Each row of a before or after table is a point. One or more steps were done to the points. Then noise was added and the rows were shuffled. The steps act on how far a point lies along the listed directions, d1 being the first. What was done? A step turns or swaps two directions, mirrors them in a line or flattens them onto one, adds a multiple of one to another, or multiplies one. Angles are multiples of 10 degrees, from the lower direction toward the higher: turns from -170 to 170, lines from 10 to 170 but not 90. Use the fewest steps. Two steps may share a direction if one is a turn and the other turns, adds or multiplies; they go together, in the order done. Otherwise the lowest direction goes first.
In the rows, zero is written as 100.

Directions:
(1): [107,  83,  57]
(2): [ 90,  58, 115]
(3): [ 55, 107,  90]
Before:
array([[ 76,  94, 148],
       [103, 110, 137],
       [ 59,  64,  81],
       [ 70, 106,  71],
       [ 92,  82, 129],
       [100, 107, 166],
       [101,  95,  89],
       [ 83,  86,  87],
       [ 83, 113, 149],
       [ 66,  89,  77],
       [ 97, 112, 126],
       [101, 133, 148],
       [117, 103, 126]])
After:
array([[133, 115,  97],
       [113, 159,  99],
       [ 52,  74,  67],
       [ 98,  87, 104],
       [ 56,  90,  88],
       [106, 128,  92],
       [110, 108,  68],
       [ 77,  87,  88],
       [ 50,  94, 107],
       [131, 150,  67],
       [120, 130,  89],
       [103, 148,  72],
       [ 98, 133,  57]])
Steps: swap d1 and d2; multiply d3 by 1.3

Directions:
(1): [112,  68,  66,  93, 133,  71]
(2): [ 78, 133,  65,  65, 106, 112]
(3): [ 78, 116, 137,  91, 137,  74]
(4): [104,  73, 115,  77, 125, 146]
Before:
array([[124,  94, 104, 131,  59, 114],
       [109,  86, 157, 116,  67, 176],
       [ 92, 105, 171, 107,  95, 139],
       [105, 106, 117, 118,  72, 124],
       [ 97, 121, 126, 139, 108,  62],
       [ 96,  97, 132, 100,  81, 164],
       [ 98,  92, 135,  96, 125,  77],
       [100,  89,  77, 141,  84,  70],
       [ 70, 147,  77,  91,  51, 129],
       [ 71, 154, 158,  82, 110, 129],
       [111, 122,  67, 118,  93,  74],
       [ 59, 157,  88,  92,  94,  97],
       [ 61, 162, 115,  74, 110,  90]])
After:
array([[102,  81, 120,  86, 121, 115],
       [110, 101, 130, 152, 112,  57],
       [ 96,  93, 131,  94, 124,  80],
       [105,  90,  99, 155,  75,  73],
       [ 71, 135,  96,  75, 125,  72],
       [ 70, 129,  79,  97, 107,  80],
       [113,  90,  97, 113,  89, 111],
       [ 82, 117, 106,  69, 139, 100],
       [ 83, 116,  53,  93,  69, 113],
       [132,  80,  94, 132,  66, 105],
       [117,  64,  98,  99,  98, 156],
       [102,  83,  89,  84, 104, 149],
       [115, 122,  88, 130,  81,  77]])
Steps: flatten d1 and d3 onto the line at 80 degrees; add 0.5 times d4 to d2

Directions:
(1): [129,  52, 120,  91, 114,  75, 138,  96, 103,  75,  64]
(2): [150, 100,  84,  89,  73, 106,  63, 108, 138,  64, 108]
(3): [134, 160, 122, 113,  92, 111, 121,  94,  70,  82,  79]
Before:
array([[115, 123, 101, 109,  97, 112,  94,  97,  91,  99,  94],
       [101,  72, 115,  91, 103,  86, 105,  96, 100, 104,  79],
       [130, 118, 100,  99,  86, 106,  90, 104, 101,  67,  96],
       [ 54, 115,  92, 116, 109, 105,  89, 108, 100, 130, 120],
       [ 88,  61, 116,  95, 104,  84, 129,  89,  97, 109,  89],
       [ 67, 117,  83, 106,  98, 116,  84, 106,  97, 126, 130],
       [105,  87,  89, 101,  88, 106,  79, 105, 109, 105, 105],
       [109, 135,  94, 103,  87, 118,  88,  95,  97, 102, 117],
       [ 78,  88,  99, 102, 108,  95, 103,  97,  95, 107, 111],
       [ 77, 117,  92, 108,  92, 111,  92, 111, 100, 106, 118],
       [101,  96, 114, 105, 118,  92, 129,  98,  76,  93,  82],
       [125, 151, 119, 105,  99, 114, 104,  96,  73,  87,  88],
       [ 82, 156,  90, 119,  91, 122,  84, 101,  88, 111, 124],
       [102, 114, 128, 102,  97, 101, 125,  94,  83, 100,  75]])
After:
array([[ 81, 108,  99, 111,  99, 108,  98, 100,  82, 124, 102],
       [133,  64, 132,  90, 105,  75, 130,  92,  95,  80,  51],
       [ 92,  96,  82, 102,  98, 110,  71, 101, 111, 113, 116],
       [146,  59, 108,  88, 107,  81, 117, 103, 111,  55,  73],
       [ 69, 155,  81, 114,  81, 128,  69, 114,  98, 116, 139],
       [108, 124, 106, 108,  95, 105, 102,  96,  90,  90, 103],
       [ 72,  61,  91,  93, 110,  92,  94, 103, 107, 102, 109],
       [ 64, 131,  71, 102,  87, 128,  57,  99, 108, 133, 150],
       [ 96,  78,  78,  84,  95, 106,  52, 108, 130, 100, 127],
       [ 66, 193,  72, 119,  76, 147,  52, 108,  88, 134, 155],
       [ 79, 195,  83, 129,  78, 137,  53, 112,  97, 119, 138],
       [129,  64, 111,  84,  86,  92,  98, 100, 130,  76,  81],
       [152,  66, 137,  92,  96,  76, 152,  86,  98,  64,  54],
       [ 49, 183,  50, 119,  70, 147,  19, 111, 112, 137, 179]])
Steps: multiply d1 by 2.5; turn d2 and d3 by -140 degrees

Directions:
(1): [ 98,  98, 152, 133, 108,  52,  68, 115, 119, 106, 104,  84,  64,  80]
(2): [109, 124, 134, 117,  74, 153, 102, 121, 146,  78, 126, 109, 120,  87]
Before:
array([[ 97, 101, 129, 133,  81,  97,  86, 117, 119,  99, 105,  96,  86,
         87],
       [101, 109, 123, 121,  89, 114, 105, 107, 117,  90, 107,  84,  98,
         87],
       [ 91,  82,  19,  74, 128,  93, 111,  63,  36, 107,  76, 104,  97,
        131],
       [105, 103,  93, 100,  90, 118, 110, 112, 115,  82, 106,  97, 107,
        112],
       [ 98,  74,  45,  60, 122,  89, 110,  80,  41, 119,  76, 110,  91,
        119],
       [ 86, 101,  91,  73, 105,  98, 104,  95,  84, 105,  95,  96, 101,
        110],
       [103,  88,  94, 104, 124,  48, 105,  96,  70, 122,  92,  96,  79,
        111],
       [102, 101, 112, 105,  99,  78,  95,  91,  93, 100, 105,  95,  74,
        108],
       [103, 110, 106, 100,  91, 109, 103, 106, 108,  92, 100, 110, 119,
         92],
       [100, 104, 109,  93,  87, 145, 109, 119, 127,  82, 119, 104, 110,
         95],
       [ 96,  92,  43,  73,  98,  99, 116,  74,  73, 101,  74,  89, 120,
        121],
       [118, 113,  92,  92,  93, 137, 100,  91, 105,  98, 114, 104, 121,
        108],
       [ 81,  85,  56,  82, 129,  94, 117,  88,  52, 109,  89,  89, 106,
        109]])
After:
array([[107, 124,  65,  94,  82, 194, 122,  96, 110,  69, 117, 121, 140,
        114],
       [107, 119,  86,  97,  72, 154, 115, 102, 129,  76, 103,  96, 140,
        105],
       [ 97, 101,  87,  87,  99,  95, 108,  81,  82,  99, 101, 101,  89,
        119],
       [ 89, 109, 103,  79,  95, 125, 105, 104, 103,  94, 108, 101, 110,
        104],
       [109,  99,  62,  81, 107, 114, 135,  92,  72, 109,  97, 113, 117,
        127],
       [101, 101, 112, 110,  95,  92,  94, 117, 120,  84, 106,  89,  89,
        103],
       [112, 111,  76,  72,  83, 183, 125, 106,  99,  84, 111, 128, 131,
        108],
       [ 96, 113,  82,  91, 100, 163, 127, 103,  98,  85, 115, 101, 136,
         99],
       [ 94,  91, 138, 114, 102,  85,  82, 124, 122,  97, 112,  88,  72,
         83],
       [118, 114, 128, 115, 100, 107,  82, 103, 119,  99, 117,  96,  97,
         95],
       [ 91,  81,  96, 115,  98,  62,  90,  98,  78, 116,  85,  90,  78,
         99],
       [ 96,  96, 113, 118, 106,  76, 101,  98,  94, 103,  92,  76,  80,
         91],
       [101, 106, 117, 105,  97,  86,  92, 107, 108,  96,  98, 102, 105,
         89]])
Steps: turn d1 and d2 by -90 degrees

Directions:
(1): [127,  89,  92,  88, 138,  74, 108, 110,  41,  82,  75, 157, 142, 106,  88,
 105, 101,  99, 112, 132]
(2): [115,  90, 106, 181,  87, 100,  77, 117, 107,  92,  63, 101, 140, 103, 111,
 131,  97,  90, 104,  56]
(3): [ 74,  80,  85,  90, 126, 113, 101,  68, 141,  95, 141, 134, 129, 110, 151,
 134, 102,  82, 137, 100]
(4): [129, 109, 106,  88, 136,  91, 123,  71,  88,  56, 123,  90,  90, 130,  90,
  96, 119, 110,  90,  23]
Before:
array([[ 56,  74,  85,  56, 101, 113,  98,  84, 136, 129, 133, 115, 106,
        101, 118, 105,  83,  99, 116, 159],
       [ 98,  72,  96, 100, 121,  97, 103,  75, 106,  90, 117, 140, 133,
        109, 130, 125, 112, 102, 130,  98],
       [ 81, 105, 112,  71,  88,  99,  86, 110, 109, 133, 117,  96,  83,
         90, 107,  71,  99, 103,  93, 133],
       [ 86,  91,  94, 113,  94,  90,  99, 116, 115, 125,  97, 124, 121,
         90, 115, 123,  78,  91, 114, 131],
       [113, 112,  90,  70, 122,  87, 108,  89, 111,  96, 114, 113,  98,
        116, 112,  92,  98,  94, 106,  99],
       [ 84, 114,  92,  68,  96, 100, 109,  94,  96, 120, 116,  81,  61,
         83,  87,  86, 101, 103,  92, 125],
       [ 75,  92,  95, 106,  91, 111,  88,  95, 131, 116, 113,  96, 103,
         89, 106, 119, 107, 100, 118, 110],
       [135, 102, 114, 132, 115,  91,  94,  95,  93,  70, 101,  93, 126,
        107, 111, 112, 108, 102,  95,  49],
       [123, 116, 105,  47, 112,  93, 120,  94,  83,  91, 111,  88,  68,
        116,  67,  91, 102, 124,  80, 101],
       [102, 122, 104,  94, 111, 112, 104,  88, 119,  84, 113,  74,  83,
        118,  97,  95,  94,  99,  89,  61],
       [111, 117, 121, 104,  91, 108,  97,  97, 118,  97, 111,  54,  70,
        109,  87,  77, 104, 111,  83,  42],
       [120, 105,  97, 102, 115,  87,  92,  82,  82,  83,  98, 108, 116,
        117, 113, 103, 100, 106,  95, 101],
       [ 93,  76,  95, 131, 102, 109,  92,  88, 126,  98, 109, 132, 127,
        101, 144, 132,  93,  83, 136, 106]])
After:
array([[119,  92, 105, 130, 118,  96,  91,  87, 112,  77, 113, 108, 141,
        106, 134, 127, 106,  91, 114,  64],
       [ 93, 113, 116,  72,  88,  93,  92, 113,  95, 127, 108,  86,  74,
         96,  94,  61, 102, 107,  82, 117],
       [103, 111,  89,  72, 111,  92, 101,  96, 116, 110, 112, 119, 105,
        107, 116,  96,  91,  88, 114, 122],
       [ 85,  80,  98, 141,  67, 111,  76, 124, 116, 128,  74, 123, 120,
         75, 125, 117,  80,  85, 123, 157],
       [ 88, 113,  97,  90, 116, 118, 101,  82, 138,  89, 126,  91,  95,
        117, 119, 110,  93,  88, 107,  70],
       [ 78,  99,  95, 114,  69, 109,  82, 115, 121, 127,  93,  86,  95,
         76,  92, 109, 101, 105, 104, 128],
       [103, 110, 115,  96, 115, 115, 104,  73, 140,  87, 139,  73,  85,
        117, 113,  95, 107, 106, 100,  28],
       [112, 102,  96, 102, 115,  88,  90,  82,  88,  88, 102, 114, 122,
        116, 122, 109,  98, 102,  98, 111],
       [ 63,  86,  94,  66,  65, 109,  88, 119, 113, 153,  93,  94,  91,
         80,  87,  79,  75, 106,  94, 196],
       [ 82,  70,  98, 109,  89,  99,  88, 102, 108, 123,  88, 140, 133,
         82, 125, 120,  96,  96, 126, 153],
       [118, 109, 100,  37, 132,  96, 128,  67, 103,  82, 136, 102,  79,
        130,  91, 107, 106, 120,  93,  84],
       [ 91, 118,  94,  68, 105,  98, 112,  85,  89, 110, 122,  79,  59,
         88,  85,  85, 107, 105,  90, 106],
       [ 94, 101, 100, 119,  74,  85,  94, 136,  93, 134,  70, 109, 105,
         83,  91, 105,  74, 100,  94, 136]])
Steps: turn d3 and d4 by -60 degrees; multiply d4 by 1.3
